Every row gives one point. The window is the flat piece filled in between its corners: a triangle in 3 columns, a solid with four corners in 4, and so on. A path goes straight from each point to the next, and from the last back to the first. List the points from which the path goes on through the window.
(in the rows, 128 means zero)

Window, 4 rows:
[[128 177 163 110]
 [101 102 104 135]
 [113 159 212 108]
 [143  70 114 139]]
Path:
(1): [128  94 126 151]
(2): [131  79 104 102]
(3): [111 106 130  78]
(4): [101 129 136 184]
(5): [127 119 143 162]
(6): [124 105 142 103]
(7): [101  96 116  78]
(8): [109 123 132 160]
Through the window after points: 1, 3, 5, 7

Window, 8 rows:
[[139 167 105 145 140 145  85 117]
 [111 142  52 138 130 107 151 158]
 [110 155  92  87 120 187  92 105]
 [ 95 132 171 109  91 164  58 104]
 [135 157 237 163 121 178 165 131]
 [166  93 121 158 131 136 169 134]
 [ 95 122 212 179 137 204 120 114]
 [125 127  70  93 176 107 122 142]]
Path:
(1): [122 132 140 122 131 158 114 146]
(2): [126 146 183 141 122 178 130 146]
(3): [116 145 182 149 122 161 137 106]
(4): [119 131 101 103 148 113 144  91]
(5): [137 119  90 126 171 145  96 199]
(6): [148 123 132 123 128 165 112 179]
(7): [108 134 127 132 141 123 144  69]
(8): [105 152  78 136 128  95 163  84]
(9): [116 128 110 137 125 162 105 189]
(10): [110 147 123 119 134 183  80 182]
(11): [108 143 118 127 148 129 125  97]
(12): [102 142 146 143 142 141 133  81]
(13): [125 130 136 137 143 169  97 152]
(14): [146 131 144 132 121 172 124 155]
(15): [128 129 150 143 129 150 147 107]
(16): [124 143 147 134 146 111 143  80]
Through the window after points: 2, 4, 6, 8, 12, 14, 16

Window, 11 rows:
[[ 80 123 133 136  90 174 138 155 158 118 130]
 [135 123  83 114 208 110 179 112 123 140 141]
 [110 157 200 132 134 109 150 161 122 131 120]
 [125 213 139 196  60 158 157 155 181  98 112]
 [187 132 133 128 180 131 129 136 169 112 118]
 [ 98 113 131  94 130 120  91  66 102 125 149]
 [156  95 139 146 139 147  80 141  59  95 150]
 [176 152 104  81 154 167 106  46  94 200 163]
 [160 107 148 160  88 181 131  48 116 133 143]
 [129 133 115 108  84 135 166 136 137 108 109]
 [134 148 153 141 111  88 107 140 139 188 137]]
Path:
(1): [139 148 134 120 117 116 150 132 126 124 171]
(2): [124 113 104 135 132 152 143 118 134 131  56]
(3): [137 148 152 150 112 130 103 128 111 146 101]
(4): [137 123 156 124 100 126 117 134 142 131 173]
(5): [156 137 123 101 138 119 151 119 126 139 182]
(6): [104 123 109 146 180 117 131 108 125 148  87]
(7): [133 136 140 140 131 139 112 127 101 159 102]
(8): [146 144 169 112 122  98 135 127 149 120 208]
Through the window after points: 1, 5, 7

Window:
[[192 135 124 124  87  71 159 140 187 113 112 184 152 126]
 [150 155 145 159  59 134 131 111 173 123 166 100 127 112]
 [120 135 138 157 131 136 135 186 108 179 116 113 142 121]
 [ 92 158 137 103  85 143 145 118 107 115 184 213 108 137]
 [177 147 170  73 117 115 113 133  98 138 180 129 155 132]
 [124 143 169 145 162 165 117 141 174 178 129  76 143 112]
 [124 119 153 204  88 114  42 177 110 107 120 157 190 130]
 [205 128 137 155 118  96 105 104 152 130 185 140 126 137]
 [209  94  61 135 178 120 144 110 115  57 150 115 158 135]
 [145  70 174  97 127 106 138 132 167 140 164 124  96 127]
 [124  91 162 104  86 137 139 109 137 185 128 154 150 154]
 [137 134  87 125 117 184 132 180 112 136 168 149 190 136]
 [229  93 174 132 130 106 160 145 135  78 145 163 140 144]
 [175  74 146 110 124 205 114 151 132 125 119 127  91 108]]
Path:
(1): [170 105 141 139 127 104 152 113 142 119 158 162 165  49]
(2): [137 115 164 143 128 138 137 135 117 152 150 154 153  93]
(3): [141 142 121 138 104 123 118 175 124 128 128 130 130 164]
(4): [155 137 142 141 113 128 104 139 137 119 137 133 137 160]
(5): [152 125 150 128  91 117 129 138 133 132 161 149 161  90]
(6): [178 115 125 144 129 116 143 137 137 107 162 162 162  66]
(7): [181 132 127 134 119 116 128 145 155 110 138 136 135 144]
(8): [148 126 159 102 102 116 113 161 156 136 131 148 109 184]
(9): [156 103 163 136 109 129 139 128 137 138 156 146 144 101]
(10): [177  93 160 152 124 107 140 119 143 119 150 164 150  60]
(11): [181 130 147 118 125 133 126 156 136 120 148 117 128 202]
(12): [175 125 136 123 103 116 133 144 154 122 137 151 133 154]
Through the window after points: 2, 4, 10, 12

Window:
[[191 100  94 152  81 118  88  87 138 149 135 128 110 118]
 [100 100 109 158 103 127 124 148 183 140  94 129 148 122]
 [126 109 150 150 159 149 156 148 107  79 108 130  89 150]
 [165 114  79 186 136 114  63 162 155 134 130 112 125 127]
 [144 121 123 143 153 138  90 108 173 141 122 162 198  96]
 [ 72 208 203 109 153  95 136 176 139 125 159 163 156  64]
 [ 94 107 118 119 151  66  63 132 114  86 101 124 115 127]
 [120 123  82 166 120 118 103 105 162 103 176 125 144 119]
 [153 100 160 122 174 111 182 138 158 121 149  78  85 160]
 [112 209 146 146 131 107 117 122 163 112  99 122 188  92]
 [131  79 139 188 138 116 121 112 108 148 130  97 125 170]
 [ 61 209 148  93 184 126 124 140 130 144 133 134 114 103]
 [ 66 215 130  89 181  64 162 180 105 120 122 172 162 104]
 [ 71 132 127 170 197  41 113 130 119  96  78 173  64 131]]
Path:
(1): [132  88 132 139 179 103 193 125 119 155 111  65 110  82]
(2): [117 137 111 152 158  98 102 146 125 122 119 116 119  98]
(3): [127 131 125 151 134 102  87 136 171 119 124 160 132 173]
(4): [112 177 164 117 145 116 105 138 175 112 129 148 127 168]
(5): [105 154 115 128 161  98 129 147 135 117 125 139 132  74]
(6): [135 118 115 140 153 114 123 120 119 145 136 113 140  82]
(7): [120 149 131 135 129 110 104 144 148 119 128 140 144 134]
(8): [ 89 179 146 126 145 115 106 138 154 130 131 161 137 153]
(9): [101 147 123 131 164 105 130 144 127 131 120 121 122 101]
(10): [126 113  97 143 152  96 124 116 155 125 104 105 135  40]
(11): [ 98 139 139 156 127 116 105 152 141 127 121 162 111 193]
(12): [122 121 132 155 142 105  98 120 140 127 126 128 120 156]
(13): [117  94 119 172 140 109 141 136 126 114 105 108 134  45]
(14): [115 142 118 147 148 102 110 126 129 132 114 135 138  90]
(15): [ 95 162 146 150 116 103 100 148 172  82 119 153 123 192]
(16): [135 137 150 128 149 111 122 143 169  95 157 131 103 181]
Through the window after points: 2, 8, 10, 16

Window, 14 rows:
[[182 147 127 110  51 126  93 165  61 179  52  89 160 170]
 [177 132 110  81 112 198 102 188 178 129 105 137 123 130]
 [162 103 119 103 137 155 110 157 104 185 124 210 156 163]
 [148  96 122 221 102  87 106 158  74  86 151 123 111 116]
 [ 97 153 166 104 146 150 133 171 196 162  94  79 156 107]
 [ 99 147 145 150 104 130 159 101  80 163 138 150  94 115]
 [ 83 155  81 193 149  94  86 147 184 139 158  98  80  99]
 [ 98 183 162 108  86 114 166 189 176 150 136 137 163 113]
 [158 157 167 167  48 115 122 123 126 176  70 145 160 166]
 [174 155 118 135 136  99 166 132  98 173 121  73 113 172]
 [129  83 109 136  82  85  75 128 135  66 131 107 125 104]
 [103 140 187 106 121 156 104 132 133 176 178 168  95 148]
 [ 97 183 132 164 113  99  82 111 116  76 102  70 175 144]
 [125 160 110 128 112 175 133 154 181 201 132  77 175 149]]
Path:
(1): [ 92 125 104 151 103 112 131 150 148 137 116  98 106 172]
(2): [169 165 127 146 137 124 107 136 129 165 147 105 141  94]
(3): [161 168 121 134 108 115 115 138 117 156 119 119 151 108]
(4): [114 125 130 141  94 126 133 155 130 136 100 104 128 158]
(5): [ 94 138 120 129  96 136 138 171 129 130 119 120 124 179]
(6): [198 137 123 157 104 118  78 100 112 182 136 135 152 103]
(7): [145 144 143 147 118 131 111 122 143 134 138 126 135 108]
(8): [ 76 126 114 144 107 109 130 160 137 115 121 120 114 159]
(9): [106 105 126 154 100 137 125 146 123 125 110 130 124 159]
(10): [148 136 127 139 129 122  85 131 121 147 131 122 129 127]
(11): [189 172 134 120 124 136  78 105 113 173 138 135 148  82]
(12): [104 124 126 150 111 119 118 158 119 116 108 128 152 174]
(13): [116 114 119 152  94 125 109 160 119 132 108 113 124 151]
(14): [176 156 129 147 104 102  96 131 123 140 133 122 141 103]
(15): [163 156 141 148 114  98 102 138 121 143 129 125 127  87]
(16): [109 128 133 141 104 124 114 148 122 125 114 124 124 153]
Through the window after points: 1, 11, 13
